Each point is reached from the start by the listed moves, each made 0, 1 or 2 times, or once backwards (-1), plus a little noise. Is the number of moves made odd or even? Then give how often each move was made.

Moves:
(1): [-0.21  0.31 -0.11]
(2): [-0.24 -0.50  0.11]
(3): [-0.10  0.14  0.51]
Start: [ 0.05 -0.18 -0.02]
Points:
[ 0.08  0.64 -0.25] -> even (1, -1, 0)
[ 0.50  0.00 -0.02] -> even (-1, -1, 0)
[-0.19 -0.67  0.08] -> odd (0, 1, 0)
[-0.86 -0.55 -0.03] -> even (2, 2, 0)

Moves:
(1): [ 0.08  0.12 -0.17  0.12 -0.03  0.09 -0.03 -0.08 -0.07  0.20  0.09]
(2): [-0.16 -0.04 -0.13  0.05 -0.26 -0.03 -0.37 -0.04 -0.09 -0.21  0.09]
(3): [ 0.04  0.30  0.16 -0.06  0.19  0.03  0.07 -0.16 -0.12 -0.05 -0.01]
(4): [-0.06 -0.05  0.09  0.18  0.01 -0.03 -0.18  0.02 -0.06 -0.04  0.11]
(5): [-0.12  0.27  0.04  0.08  0.38 -0.09  0.02  0.04  0.30  0.03  0.21]
(6): [ 0.12  0.13  0.38  0.19 -0.17 -0.09 -0.07 -0.33  0.56 -0.03 -0.22]
(7): [ 0.10  0.19  0.16  0.09 -0.15 -0.03  0.10  0.17  0.39 -0.09 -0.08]
(8): [-0.11 -0.31 -0.12 -0.11 -0.17 -0.21 -0.01 -0.03  0.02  0.19  0.32]
(9): [-0.12 -0.01  0.08  0.20  0.12 -0.10  0.10  0.03 -0.13  0.15 -0.15]
Start: [ 0.04  0.15 -0.02  0.17 -0.12 -0.10 -0.09  0.20  0.01 -0.16 -0.02]
Points:
[-0.20  0.98  1.13  0.70 -0.11 -0.74 -0.21 -0.02  1.20 -0.55  0.07] -> odd (-1, 1, 2, 1, 1, 1, 2, 1, 1)
[ 0.56  1.06  1.47  1.08 -0.69 -0.14 -0.04 -0.22  1.25 -0.55 -1.19] -> odd (0, 0, 1, 1, -1, 2, 2, -1, 1)
[-0.04 -0.11  0.28  0.22 -0.10 -0.40  0.20  0.99  0.32 -0.19  0.42] -> even (-1, -1, 0, 2, 0, -1, 2, 1, 0)

Moves:
(1): [ 0.03  0.06 -0.05  0.12  0.08 -0.14 -0.13 -0.02  0.04  0.08  0.02  0.13
 -0.03 -0.01 -0.03 -0.10 -0.08 -0.26  0.11 -0.01]
(2): [ 0.01  0.28 -0.09  0.24 -0.15 -0.16 -0.08 -0.15  0.10  0.00 -0.08  0.18
 -0.04  0.17 -0.02  0.16 -0.07 -0.05 -0.04  0.16]
(3): [-0.07 -0.05  0.05  0.03 -0.13 -0.06 -0.08 -0.05  0.07  0.03  0.05 -0.11
 -0.01 -0.19 -0.04  0.16  0.16 -0.10 -0.08  0.16]
(4): [ 0.02 -0.11 -0.06  0.11 -0.01 -0.08  0.03  0.07  0.08 -0.06 -0.06 -0.03
  0.09  0.13 -0.01  0.15 -0.09 -0.01  0.14  0.14]
(5): [ 0.05 -0.05 -0.08  0.03 -0.01  0.02  0.06 -0.09  0.17 -0.12 -0.02  0.04
  0.23  0.19  0.05 -0.02  0.05 -0.12 -0.12 -0.14]
(6): [ 0.24 -0.09  0.07 -0.23  0.14 -0.04 -0.12 -0.13  0.23  0.08 -0.15 -0.01
  0.10  0.13  0.19  0.14 -0.05 -0.04 -0.09  0.07]
(7): [-0.05 -0.21  0.02 -0.03 -0.02  0.20  0.23  0.12  0.11  0.03  0.01  0.02
 -0.10  0.03 -0.17 -0.15  0.19 -0.04  0.04  0.15]
(8): [ 0.03  0.22  0.23  0.05 -0.01 -0.14 -0.17  0.13  0.11  0.20  0.16  0.08
  0.24  0.03 -0.04  0.20  0.16 -0.04  0.02  0.00]
(9): [-0.12  0.03 -0.07  0.04  0.02  0.01 -0.21  0.17  0.29 -0.04  0.12  0.10
  0.05  0.03 -0.06  0.00 -0.17  0.17  0.06 -0.04]
(10): [-0.02 -0.03 -0.17 -0.26  0.05 -0.06  0.06  0.06 -0.06 -0.10  0.30 -0.06
 -0.03  0.15 -0.03 -0.04 -0.12  0.18  0.19  0.14]
(11): [ 0.12 -0.05  0.02  0.11  0.02 -0.06  0.19  0.32 -0.03  0.05  0.09  0.04
 -0.10 -0.09  0.09 -0.05  0.13 -0.07 -0.08  0.08]
(12): [-0.32  0.00 -0.03 -0.14 -0.06  0.20  0.10  0.07 -0.09  0.12 -0.12  0.04
 -0.02 -0.06 -0.05 -0.10 -0.15 -0.10 -0.07  0.14]
(13): [-0.22 -0.05  0.17 -0.08 -0.20  0.04  0.01 -0.07 -0.11  0.03  0.02  0.09
 -0.11  0.00  0.06  0.10 -0.16 -0.02  0.08 -0.02]
(14): [ 0.03 -0.19  0.07  0.00 -0.11 -0.39 -0.09 -0.01  0.03 -0.05  0.13  0.08
  0.13 -0.07 -0.11 -0.27 -0.01  0.01  0.12  0.01]
(15): [-0.10 -0.06  0.02 -0.05 -0.11 -0.07  0.03 -0.13 -0.05  0.15 -0.03  0.09
  0.02 -0.09  0.10 -0.03  0.01  0.00  0.20  0.04]
(16): [ 0.14 -0.47 -0.07  0.07 -0.11  0.07 -0.24 -0.06 -0.10 -0.05  0.01  0.09
  0.06  0.03 -0.16  0.01  0.07  0.20 -0.02 -0.10]
(17): [ 0.05 -0.10 -0.05 -0.03 -0.09  0.01  0.11  0.05  0.09  0.10 -0.21 -0.04
 -0.06 -0.12 -0.12  0.16 -0.03 -0.05 -0.01  0.01]
(18): [-0.02  0.14  0.00  0.27 -0.01  0.01  0.04 -0.22 -0.04  0.09  0.15 -0.07
 -0.03  0.05 -0.06 -0.05 -0.07  0.08 -0.12 -0.08]
(19): [ 0.20  0.08 -0.12 -0.01 -0.05  0.06 -0.02  0.03  0.01 -0.02  0.02 -0.18
 -0.02 -0.18  0.06 -0.01 -0.17  0.04  0.09  0.20]
(20): [-0.07 -0.09  0.01  0.25  0.09  0.17  0.26  0.00  0.01 -0.18 -0.10  0.29
 -0.05 -0.16 -0.10  0.15 -0.17  0.04 -0.09  0.07]
Start: [ 0.03 -0.15 -0.17 -0.16  0.09 -0.03 -0.04  0.11 -0.12 -0.05 -0.04  0.00
 -0.06  0.00 -0.02  0.06 -0.10 -0.07  0.00 -0.11]
Points:
[-0.83 -0.54  0.11  0.72 -0.23  0.25  0.93  0.30  1.05 -0.05  0.08  0.38
 -0.32 -0.68 -1.12  0.41 -0.09  0.16 -0.42  0.38] -> even (-1, 0, 2, 0, 0, 0, 2, 0, 2, 0, 0, 0, 0, 1, 0, -1, 2, 2, -1, 2)
[-0.09  0.31  0.03  0.68 -0.76 -0.67  0.38  0.41  1.60  0.54 -0.04  0.95
  0.52 -0.75 -0.41  0.78 -0.72 -0.15  0.11  1.32] -> odd (-1, 2, 1, 0, 1, 1, 1, 2, 2, 0, 1, 1, 0, 2, 2, -1, 2, 1, 2, 2)
[ 1.11  0.12 -0.39  0.81  0.08 -1.35 -0.66 -0.18  1.09  0.80  0.73  0.62
  1.06  1.52  0.27  0.25  0.39 -0.73  0.25  0.53] -> even (2, 2, 0, 2, 2, 2, 1, 2, 0, 1, 2, 0, -1, 0, 2, 1, -1, 2, 0, -1)
[ 0.08  0.25 -1.14 -0.50  0.09 -0.77 -0.20  0.72  1.19 -0.15  0.67 -0.04
  0.86  1.07 -0.70 -1.01 -0.93 -0.60  1.02  1.03] -> odd (2, 1, -1, 2, 2, 0, 2, 1, 1, 2, -1, 2, -1, 2, -1, -1, 0, 0, 2, -1)
[-0.24 -1.45 -0.53  0.60  0.01 -0.53 -0.14 -0.20 -0.32 -0.78  0.67  0.60
 -0.20 -0.57 -0.88 -0.61 -0.96  0.80  1.02 -0.15] -> odd (1, -1, 0, 1, -1, -1, 0, -1, 1, 1, -1, -1, 0, 2, 1, 1, 0, 1, 0, 2)
[ 0.36  0.08 -0.49  0.96  0.26 -0.12 -0.71  0.93  1.31  0.12 -0.43  1.11
  0.23  0.60 -0.62  0.65  0.39 -0.76 -0.47 -0.17] -> even (2, 2, 0, 0, 1, 0, 1, 1, 2, -1, 1, 0, -1, -1, -1, 1, 1, -1, -1, 0)
[ 0.51 -1.65 -0.19 -0.72 -1.28  0.14 -0.27 -0.38  0.06  0.49 -1.18 -0.34
 -0.55 -0.58 -0.63 -0.11 -0.11 -0.19 -0.50  1.12] -> even (-1, 2, 1, -1, -1, 2, 2, -1, -1, -1, 0, 2, 1, 2, -1, 2, 2, 0, 2, -1)

Moves:
(1): [ 0.03 -0.05 -0.02  0.02  0.11  0.02  0.01 -0.05 -0.07  0.00 -0.11 -0.03
 -0.12  0.02  0.01  0.00  0.03  0.13  0.02 -0.04  0.06  0.10  0.05  0.08
 -0.05  0.08]
(2): [ 0.04 -0.10  0.07 -0.08  0.00  0.03  0.10 -0.04  0.04 -0.03 -0.08 -0.07
  0.17  0.12 -0.16  0.19 -0.09  0.01  0.05  0.02  0.05  0.11  0.13  0.02
 -0.01  0.08]
(3): [-0.02 -0.18  0.07  0.06  0.23 -0.02  0.08 -0.03  0.22 -0.07 -0.16 -0.05
  0.09  0.32  0.28 -0.04  0.03 -0.29 -0.19 -0.14  0.06  0.08 -0.14  0.19
  0.01  0.01]
(4): [ 0.00  0.04  0.15  0.08 -0.16 -0.04 -0.09  0.16  0.07 -0.06  0.11  0.02
  0.01  0.14  0.04 -0.11  0.02  0.06 -0.10 -0.05 -0.02  0.15  0.07  0.00
  0.03  0.02]
(5): [ 0.02 -0.04  0.00 -0.03 -0.06 -0.07  0.01 -0.01 -0.02 -0.01 -0.04  0.09
 -0.11 -0.02  0.10 -0.17  0.02 -0.07 -0.05  0.10  0.08 -0.11 -0.05  0.02
 -0.12  0.13]
(6): [ 0.18  0.09 -0.09  0.08  0.08 -0.08 -0.09  0.04 -0.06  0.00  0.16 -0.05
 -0.08  0.21 -0.14 -0.16 -0.24 -0.08  0.18 -0.05 -0.03  0.06  0.00  0.07
  0.06  0.02]
(7): [-0.03 -0.05  0.11 -0.10 -0.10 -0.05 -0.01 -0.15 -0.02 -0.03  0.08 -0.13
 -0.03 -0.13  0.09 -0.07 -0.04 -0.02  0.05 -0.12  0.09 -0.06  0.06 -0.05
  0.04  0.11]
(8): [-0.08  0.28 -0.08 -0.09 -0.09  0.10 -0.09 -0.09  0.15  0.15  0.03 -0.04
  0.02 -0.07  0.04  0.08 -0.24  0.01 -0.11  0.12 -0.06 -0.01 -0.09 -0.13
 -0.04 -0.01]
(9): [-0.14  0.14  0.01 -0.15 -0.03 -0.01 -0.02 -0.10  0.06 -0.01  0.04 -0.01
 -0.18  0.01 -0.10  0.18 -0.11 -0.01 -0.02  0.03  0.15  0.09 -0.12  0.02
  0.11 -0.14]
(10): [ 0.00  0.09  0.13 -0.09  0.03 -0.01  0.03  0.06 -0.03 -0.03 -0.07 -0.10
 -0.01  0.14  0.00  0.00  0.03 -0.08  0.01 -0.07  0.00  0.14  0.11 -0.11
  0.05  0.06]
(11): [-0.09  0.01 -0.04  0.02  0.02  0.09 -0.02  0.09 -0.02 -0.17  0.01 -0.15
  0.09  0.21  0.06 -0.21  0.00  0.11  0.04  0.14  0.12 -0.08  0.01  0.03
  0.21 -0.12]
(12): [ 0.15  0.09  0.17 -0.07  0.15  0.14 -0.07 -0.07  0.11 -0.01  0.00  0.02
  0.04 -0.11  0.08  0.25 -0.03 -0.04  0.12  0.07 -0.02 -0.09 -0.03 -0.01
 -0.02  0.10]
(13): [-0.23 -0.04 -0.11 -0.06  0.12 -0.11  0.02 -0.22 -0.12 -0.01  0.13  0.19
  0.03 -0.05 -0.02 -0.10  0.13  0.09 -0.03 -0.01  0.08  0.02  0.00 -0.04
  0.04  0.12]
(14): [-0.03 -0.02  0.03  0.08 -0.01 -0.05 -0.10 -0.04 -0.12 -0.03  0.00  0.04
 -0.03 -0.21 -0.01 -0.12 -0.05 -0.06 -0.11  0.00 -0.06 -0.06 -0.03 -0.09
 -0.04  0.09]
(15): [-0.01 -0.21  0.07  0.00 -0.03  0.05  0.06 -0.09 -0.16  0.02  0.03  0.09
 -0.11  0.12  0.06 -0.08  0.00 -0.04 -0.10  0.06 -0.01 -0.01 -0.07 -0.18
  0.01  0.08]
(16): [ 0.11 -0.06  0.00  0.08 -0.06  0.10 -0.04 -0.07 -0.01 -0.08  0.14 -0.01
  0.08 -0.04  0.13 -0.05  0.03  0.03 -0.08  0.14  0.18  0.10  0.02 -0.03
 -0.11 -0.07]
(17): [ 0.08 -0.12 -0.15 -0.18  0.02 -0.08 -0.08  0.09  0.04 -0.03  0.06 -0.02
 -0.06 -0.05  0.10  0.08  0.08  0.11 -0.02  0.03 -0.10  0.02  0.11  0.00
  0.09 -0.01]
(18): [-0.04 -0.18  0.00 -0.05  0.09 -0.03  0.13  0.05  0.02  0.04  0.05  0.02
 -0.10 -0.01 -0.09  0.05 -0.10 -0.01 -0.02 -0.04  0.03 -0.05  0.01 -0.09
 -0.07 -0.15]
(19): [ 0.00 -0.05 -0.05 -0.08 -0.02 -0.12  0.03  0.00  0.12 -0.06 -0.16  0.06
  0.09  0.05 -0.01  0.11  0.04  0.08 -0.04 -0.25 -0.12 -0.19 -0.08 -0.30
 -0.08 -0.02]
(20): [ 0.04 -0.12 -0.03 -0.04  0.05  0.04  0.03  0.03  0.17 -0.18 -0.24  0.09
 -0.03 -0.04  0.08 -0.11  0.14  0.05  0.05  0.05  0.00  0.02  0.00 -0.22
  0.20 -0.12]
(21): [-0.17  0.01 -0.17  0.01 -0.07  0.19  0.09  0.07  0.18 -0.10  0.09  0.06
  0.01 -0.05  0.19  0.16 -0.11 -0.04  0.08 -0.09  0.00  0.14 -0.08 -0.08
  0.16  0.01]
(22): [-0.16 -0.04  0.16  0.12  0.12 -0.08  0.01  0.03  0.07 -0.19  0.01 -0.09
 -0.12 -0.02  0.00 -0.16  0.16  0.10  0.02 -0.07 -0.11 -0.01  0.04 -0.03
 -0.14 -0.03]
(23): [-0.08  0.05  0.04  0.19 -0.06 -0.06  0.29 -0.17  0.11 -0.13  0.04  0.02
 -0.05 -0.04  0.09 -0.02  0.01  0.02 -0.22  0.13  0.14 -0.15  0.03 -0.09
  0.19  0.09]
(24): [ 0.09  0.01  0.07  0.04 -0.01  0.14  0.03  0.00 -0.04  0.08  0.04 -0.15
 -0.03  0.09 -0.18 -0.07  0.02  0.00 -0.05 -0.02  0.08  0.05 -0.02 -0.01
  0.07  0.10]
Start: [-0.14 -0.02  0.04  0.03  0.07 -0.10  0.02 -0.02 -0.06 -0.10 -0.03  0.09
  0.10 -0.10 -0.09 -0.15  0.09 -0.08 -0.07  0.05  0.10  0.08 -0.19  0.17
  0.07  0.17]
Points:
[ 0.51 -0.02  0.24 -0.17  0.32 -0.37  0.09 -0.36  0.52 -0.06  0.48  0.14
 -0.34  1.12  0.68 -0.33 -0.91 -0.87 -1.60  0.56  0.37 -0.73 -0.96 -0.80
  0.31  0.48] -> odd (-1, -1, 2, 1, 2, 2, -1, 2, 1, 1, 1, 2, 0, 1, 2, 1, 2, 2, 2, -1, -1, -1, 2, 1)
[ 0.02 -0.76  0.04 -0.76  0.09  0.72 -0.01 -0.03  1.03 -0.08 -0.29  0.52
  0.83  0.69  1.06  0.77 -0.50 -0.63 -0.84  0.60  0.27  0.06 -0.90 -0.33
 -0.18  0.26] -> odd (-1, 2, 2, 1, 2, -1, -1, 2, 0, -1, 1, 2, 0, 0, 2, 1, 1, 1, 1, 0, 1, -1, -1, 0)
[-0.44 -0.24  0.10 -0.73  0.32 -0.53 -0.22  0.15  0.45 -0.72  0.58 -0.24
  0.60  0.87  0.14 -0.07 -0.67 -0.29  0.33 -1.29  0.21  0.67  0.14 -0.29
  0.32  0.97] -> even (0, 2, 1, 2, 1, 2, 2, 0, 0, 2, 1, 1, 2, 1, -1, 0, 1, 1, 2, -1, 2, 0, -1, 0)
[-0.60 -1.08  0.24 -1.05  0.60 -0.52  0.59 -0.95  0.41 -0.53 -0.89  0.55
 -0.69 -0.62  0.32  0.53  0.54 -0.28 -0.91 -0.52  0.00 -0.46 -0.64 -1.64
  0.79  0.54] -> even (0, 0, 1, -1, 0, -1, 1, 0, 2, 1, -1, 1, 1, 2, 2, -1, 2, 1, 2, 2, 0, 0, 1, 1)
[ 0.76 -1.12  0.94  0.54  1.42 -0.24  0.73 -0.02  0.23 -0.94 -0.10 -0.44
  0.05  1.60  0.01 -1.25  0.75 -0.57 -0.26  0.41  0.88  0.77  0.50  0.53
 -0.02  0.80] -> even (0, 2, 2, 0, 2, 2, -1, -1, -1, 2, 0, 1, 1, -1, 0, 2, 1, 1, -1, 1, -1, 2, 1, 2)
[ 0.02 -0.68 -0.52 -0.36  0.66 -0.75 -0.28  0.47 -0.78 -0.17 -0.06  0.04
  0.04  1.00 -0.81 -1.57  0.00  0.39  0.14 -0.44  0.01  0.15  0.19 -0.35
  0.64  0.15] -> even (1, 0, 0, 1, 0, 2, 0, 0, -1, 1, 2, -1, 2, 1, 0, -1, 1, 2, 1, 1, -1, -1, -1, 1)
[-0.99 -0.90 -0.03  0.39  0.96 -0.12  1.12 -0.62  0.05 -1.23  0.47 -0.38
 -0.69  1.50  0.12 -0.85  0.00 -0.29 -0.74 -0.39  1.35  1.26 -0.17 -0.04
  1.38  0.67] -> even (2, 1, 2, 0, 0, 2, 0, -1, 2, 2, 1, -1, 2, 1, 1, 1, 1, 1, 0, 0, 2, 1, 2, 2)
[ 0.18  0.15  0.11 -0.05  0.10  0.14 -0.24 -0.12  0.22 -0.85 -0.48 -0.09
  0.16 -0.28  0.87 -0.74  0.32 -0.04 -0.36  1.12  0.11 -0.61 -0.29 -0.74
  0.86 -0.21] -> odd (-1, -1, 0, -1, 0, 0, 0, 1, 0, 1, 2, 1, -1, 1, 1, 1, 1, -1, 0, 2, -1, 0, 1, -1)
[-0.61  0.40  0.03  0.24 -0.69  0.46  0.54 -0.69  0.36 -0.19  0.20  1.00
  0.18 -0.96  0.21 -0.01 -0.33  0.03 -1.23  0.92  0.45 -0.48 -0.73 -1.65
  0.41  0.54] -> odd (-1, 0, -1, 1, 1, -1, -1, 2, 0, 0, 0, 1, 1, 2, 1, 1, -1, 1, 1, 1, 1, -1, 2, 1)
[-0.98 -0.07 -0.09  0.46 -0.54  0.98  0.39 -0.92  0.01 -0.56  0.34  0.02
  0.19 -0.23  0.85 -0.84 -0.10 -0.44 -1.13  0.67  1.43  0.69 -0.78 -0.36
  1.15  0.55] -> odd (0, 0, 1, 0, 0, -1, 1, 1, 1, 0, 1, -1, 1, 2, 1, 2, -1, -1, -1, 1, 2, -1, 1, 2)
[-0.10  0.41 -0.71 -0.25  0.29  0.96 -0.13 -0.36  0.59 -0.11 -0.62  0.57
  0.75 -0.14  0.10  0.09 -0.01  0.28  0.18  0.14  0.39  0.72 -0.55 -0.50
  0.26  0.81] -> even (2, 1, 0, 0, 1, 0, -1, 2, -1, 0, 0, 1, 2, 0, -1, 1, -1, -1, 1, 2, 2, -1, -1, 2)
